Every row gives one point. The points of each table are mixes of a few directions, plus a little noise. Count the directions of each table, and those that both share. Where both have some left over, give the other angles between the two spaces (their principal angles), to ten degrees, smallest first.

First (6 x 3)
[[-49 -63  80]
 [ 15  20 -25]
 [-26 -34  43]
 [ 18  23 -29]
 [ 25  32 -40]
 [ 18  22 -29]]
Second (5 x 3)
[[ -4 -60 -49]
 [ -1 -13 -11]
 [  6  89  74]
 [ -1 -17 -14]
 [  0   1   1]]
Directions: first 1, second 1, shared 0; angles 90

First (7 x 4)
[[-37  35 -28  -3]
 [-25  24 -19  -2]
 [ 32 -31  25   3]
 [ 51 -50  39   5]
 [ 40 -39  31   4]
 [-84  82 -65  -8]
 [ 23 -22  17   2]]
Second (8 x 4)
[[-20  25   5  19]
 [  3  -4  -1  -3]
 [  5  -6  -1  -5]
 [ 66 -83 -18 -63]
 [ -9  11   2   8]
 [ -5   8   2   5]
 [-76  97  20  73]
 [ 37 -47 -10 -35]]
Directions: first 1, second 1, shared 0; angles 50

First (6 x 6)
[[ 86 -14  18 -43 -24  -7]
 [-14 -28 -12   9 -36 -48]
 [ 53  17  17 -30  14  36]
 [ -4 -11  12  18  29  -2]
 [-46 -28 -20  27 -32 -54]
 [-75  64 -15  19  49  76]]
Second (8 x 6)
[[-56  30 -26  20  74  -1]
 [-15  -7   1  14   5  -6]
 [ 81  28  33 -40  41  65]
 [ 30 -65  50  31 -56  -3]
 [ 39  27 -24 -58 -46   1]
 [  9  45 -42 -52 -11  -4]
 [-53 -27  -4  44  -2 -30]
 [-35 -33  10  43  -4 -22]]
Directions: first 3, second 3, shared 2; angles 50

First (7 x 8)
[[ -20    6    0    5   -9   13   33   -2]
 [ -15    5   -1    3   -6   10   22   -1]
 [  74  -26    3  -17   31  -46 -121    7]
 [ -18    7   -1    4   -8   11   29   -2]
 [  -8    3    0    2   -4    5   12   -1]
 [ -13    5   -1    3   -5    8   21   -1]
 [  -2    1    0    0   -1    1    2   -1]]
Second (9 x 8)
[[  9  -1  -1  -3   9  -1  -9   0]
 [-24   2   1  15 -27   0  28   0]
 [ -5   1   0   6  -7   0   7   0]
 [ 33  -1  -3  39   9  -7  -9   3]
 [ 33  -3  -2 -32  42   1 -44   0]
 [ 38  -3  -2 -31  46   0 -48   0]
 [-14   0   1  -2 -11   2  10  -1]
 [ -6  -1   1 -34  12   4 -13  -2]
 [-65   5   4  44 -73   1  77  -1]]
Directions: first 1, second 2, shared 0; angles 30

First (8 x 11)
[[ -2   5 -30  27 -13 -13 -13   5 -11  43   3]
 [ -2  -1  -3   0   3  -3   0   3  -1   4   0]
 [ 17  15  14  14 -43  19  -9 -30   8 -13   5]
 [  5  10 -14  24 -27  -1 -12  -9  -5  24   4]
 [-34 -42  14 -75 121 -25  41  62   0 -38 -16]
 [  4   8 -13  20 -21  -1 -10  -6  -4  21   3]
 [ -3 -10  25 -32  27   7  16   5   9 -39  -5]
 [ 16  17   7  21 -47  17 -12 -29   5  -3   6]]
Second (11 x 11)
[[ 14  12  17   6 -33  19  -4 -25   8 -20   3]
 [ -4  -7   7 -15  19  -1   8   7   2 -13  -3]
 [ -7   5 -42  34 -10 -20 -16  11 -17  60   3]
 [ 23  23  13  26 -65  25 -15 -42   8  -9   8]
 [ 30  20  52  -3 -59  45  -1 -54  24 -64   5]
 [  0   5 -15  18 -14  -4  -9  -2  -6  23   2]
 [-12 -14   1 -22  41 -10  13  23  -2  -7  -5]
 [-21 -26   8 -45  72 -15  24  37   0 -22  -9]
 [-17 -19  -1 -29  54 -15  16  31  -3  -7  -7]
 [-20 -11 -43  10  36 -33  -3  36 -19  55  -3]
 [ 13  14   1  21 -40  11 -11 -23   2   4   6]]
Directions: first 2, second 2, shared 2

First (8 x 12)
[[ 76   0  75   7 107 -20  -7  99  24 -31 -12 -18]
 [  4   2 -11   3  -4  -4   6  -6   6  10  -1   3]
 [-31  10 -15   5 -57  27   0 -37 -11   2  12  18]
 [-58 -19  -2  -8 -72  25  -7 -37 -16  -2  16   1]
 [-36 -20   9 -23  14   0 -24   1 -35 -24  -1 -23]
 [ 71  61 -31  42   1   2  35  -6  41  33  -4  47]
 [-28 -77  22 -35  21 -42  -7  26   8   6  -7 -53]
 [  2  43 -48  10 -10  11   4 -39 -17   8  -4  25]]
Second (8 x 12)
[[   3   50 -121   20  -32   17   48  -43  -19   25   75   20]
 [  34   41  -66   26  -20   38    2   -9  -20  -16   65   39]
 [  -7  -25   59  -10   19  -11  -20   17   11   -8  -40  -12]
 [ -37  -39   54  -23   15  -41    8    3   19   22  -61  -40]
 [ -16  -37   75  -17   22  -24  -18   20   17   -3  -59  -23]
 [   4   -6   17   -1    5    2   -9    7    1   -5   -8    1]
 [  -6   25  -68    6  -17    4   33  -25   -9   20   38    4]
 [  25  -12   51    5   12   15  -42   27    2  -33  -14   13]]
Directions: first 4, second 2, shared 0; angles 30, 40
